Each row of a before or after table is a point. The points were changed in one or more steps. Then noise was added and the rows were shuffled. The steps act on how far a point lies along the listed directions, d1 being the first. Name the steps. A step turns or swaps two directions, mirrors them in a line or flattens them onto one, adds a multiple of one to another, or multiplies one. Angles are multiples of 10 degrees, from the lower direction toward the higher: turns from -170 to 170, lines from 10 to 170 but not 90. Use the fewest steps. Two steps may share a direction if one is a turn and the other turns, adds or multiplies; they go together, in the order done. Otherwise the lowest direction goes first.

Directions:
(1): [0.29, 0.40]
(2): [-0.40,  0.29]
Before (13 x 2):
array([[ 0.48,  0.15],
       [-0.05, -0.45],
       [ 0.15,  0.46],
       [ 0.13,  0.39],
       [ 0.26, -0.01],
       [ 0.55,  0.04],
       [-0.21, -0.35],
       [ 0.66,  0.09],
       [ 0.35, -0.94],
       [ 0.54,  0.08],
       [-0.27, -0.44],
       [-0.18, -0.10],
       [ 0.23,  0.43]])
After:
array([[ 0.66, -0.33],
       [-0.10,  0.05],
       [ 0.44, -0.19],
       [-0.06,  0.02],
       [ 0.02, -0.02],
       [-0.06, -0.01],
       [-0.02,  0.04],
       [ 0.35, -0.18],
       [ 0.14, -0.09],
       [ 0.42, -0.19],
       [ 0.49, -0.24],
       [ 0.23, -0.07],
       [-0.06,  0.03]])
Steps: flatten d1 and d2 onto the line at 100 degrees
